Rows are points. The last column is the point's height on a tilted bowl or saddle (a function of degree 2), plus a little noise. Count its main directions that bend up, bend down and stay straight.

Points (11 x 3):
[[-63  11  56]
 [ 12  24  18]
 [-19 -23  27]
 [  4  27  19]
 [ 24 -10  18]
 [ 44 -10  25]
 [ 29   6  17]
 [ 45 -16  28]
 [ 15  30  20]
 [ 30  35  25]
 [ 56 -48  54]]
Directions: 2 up, 0 down, 0 straight

Points (11 x 3):
[[ 43  -8 -26]
 [ 37   5 -23]
 [-22 -21 -13]
 [-11 -28 -10]
 [ 19  43 -29]
 [ 11  19 -13]
 [ 23   0 -13]
 [-80 -22 -79]
 [-44  -4 -28]
 [-20 -45 -19]
 [  9  36 -21]]
Directions: 0 up, 2 down, 0 straight

Points (15 x 4):
[[ -9  39  -8   0]
 [-39  -8   5  19]
 [ -3  45 -15 -16]
 [-34  18 -12  38]
 [-10  33 -11   8]
 [ 42  37  23 -45]
 [ 47 -17 -14  -1]
 [ 18   9 -13   2]
 [-28 -18  17  11]
 [-33 -33  14 -11]
 [ 43 -61 -56  27]
 [-38  23 -30  54]
 [ 34 -27  -5  15]
 [-36 -35 -60  69]
 [ 63   5   4 -35]]
Directions: 1 up, 1 down, 1 straight

Points (25 x 5):
[[-14  12 -34  -6  -8]
 [-57 -24 -42   5 -29]
 [ -1   4 -32  -1  -1]
 [ 20 -30  -2  40 -27]
 [ 20  53 -20  -9  13]
 [-57 -56 -55  37 -64]
 [ 26 -10 -27 -30  18]
 [ 71  -4 -13  37  -9]
 [ 69 -21  29 -20 -31]
 [  5 -16  15  13  -2]
 [ 10 -43  27 -58 -95]
 [ 11  12  33  29  -3]
 [ 27 -21 -55 -13  10]
 [  0  25 -43   6  -7]
 [ 17  48 -12  10   0]
 [ 76 -14   7   5   4]
 [-26   8  15 -30 -27]
 [ 29  -2 -13 -48  13]
 [-27   5  21  58  26]
 [ 18 -37  11 -47 -53]
 [ 11 -38 -23  -6 -21]
 [-16  12  30  -8  -9]
 [ -6  39 -31   9 -14]
 [ -5 -18   3 -40 -32]
 [ 20  57 -60  -7  20]]
Directions: 1 up, 3 down, 0 straight

Points (23 x 5):
[[ 14 -18 -13 -39 -16]
 [-13  -4  18   8 -34]
 [-55   7  13  17 -34]
 [ 21  -3 -31  19  20]
 [ 13 -32 -51 -39  30]
 [-21  55  27   3 -54]
 [ -7 -35 -33  29  45]
 [-61   1   7  30 -14]
 [-32  34 -36   3  10]
 [-62   1  31  -5 -46]
 [-11 -47  15 -76  60]
 [-21  25 -16 -75  24]
 [ 30  15  42  27  30]
 [  5  46  -3 -55 -35]
 [ 21 -31 -16 -40 -10]
 [  6  40  68   9   9]
 [  1  12   2  19 -17]
 [-18  38 -18 -19 -33]
 [ 39  22 -34   2  -2]
 [-17  35 -18 -32 -30]
 [-30  58  -3  34 -10]
 [-31  -9 -10  48  34]
 [-25 -20  20 -29 -25]]
Directions: 2 up, 0 down, 2 straight

Points (47 x 7):
[[  6 -28 -48   0   4 -50  17]
 [  5  21 -23  -5 -47 -26 -12]
 [-67   3 -53  45  33   4  46]
 [-14   6  28   9  34  24 -19]
 [-36  42 -58 -30  26 -27 -25]
 [ 26 -35 -10 -62 -34  43  74]
 [ 47  19  33 -36 -10 -27  31]
 [-19  52  -7   3  38  57  -3]
 [-10 -53   9   5 -20  28 -11]
 [ 13  10  37  26 -20 -11  -9]
 [-39 -17  -2  48 -39  25 -13]
 [-33  19  -3 -31  -3  22   6]
 [ -4 -24   8  27   0  -1 -10]
 [-19 -28   3   7 -48 -28  -3]
 [-35  34  33  36  40  32  -4]
 [ 18  80   6 -84  26  25   9]
 [ 33   0  25  13  46 -51  37]
 [ 10   8   5  10 -42   0  -6]
 [ -5  15  -2 -30   5  -3  -4]
 [-61  23  18   0 -23  22  10]
 [ -2  19  11 -34 -17  19  21]
 [ 63 -38  24 -30  21  18  63]
 [-45   9   2 -22  13 -32 -12]
 [ -9 -25 -44  18   8  -4  -2]
 [ 34 -16   5 -16 -10 -19  15]
 [-12 -53   3  55 -31 -21 -20]
 [ 33  16 -13   7  16  10  -8]
 [ 29 -65   3   1  11 -12  35]
 [ -3 -11 -17 -46   2 -35  16]
 [ 21  18  50  21  13 -20  12]
 [ 53 -37 -51  20 -11 -23 -22]
 [  5 -18  31  22  73   0  10]
 [ 94  -4  23  53  41 -25  95]
 [  8  -1 -27 -25 -30  13  12]
 [  5   1 -23   6  -5  41 -12]
 [ 18  44  95  26 -50   6  17]
 [-41 -39 -11  33  24 -17  15]
 [ 35  -6 -14 -24 -23 -14   7]
 [ -7  32 -14  20 -28  -7  -3]
 [  4  45 -38   5  34  20 -21]
 [ 12  18 -10 -15 -41  44  32]
 [  2  -8 -20  17 -37 -20 -13]
 [ 14 -50 -68  18  17 -21  10]
 [ 62   4 -36  -4 -24   7 -22]
 [ 47  25  23  23  -4 -29   6]
 [-32  45  29  15 -29   1   3]
 [-20  26  49  63  51  -9  26]]
Directions: 3 up, 3 down, 0 straight
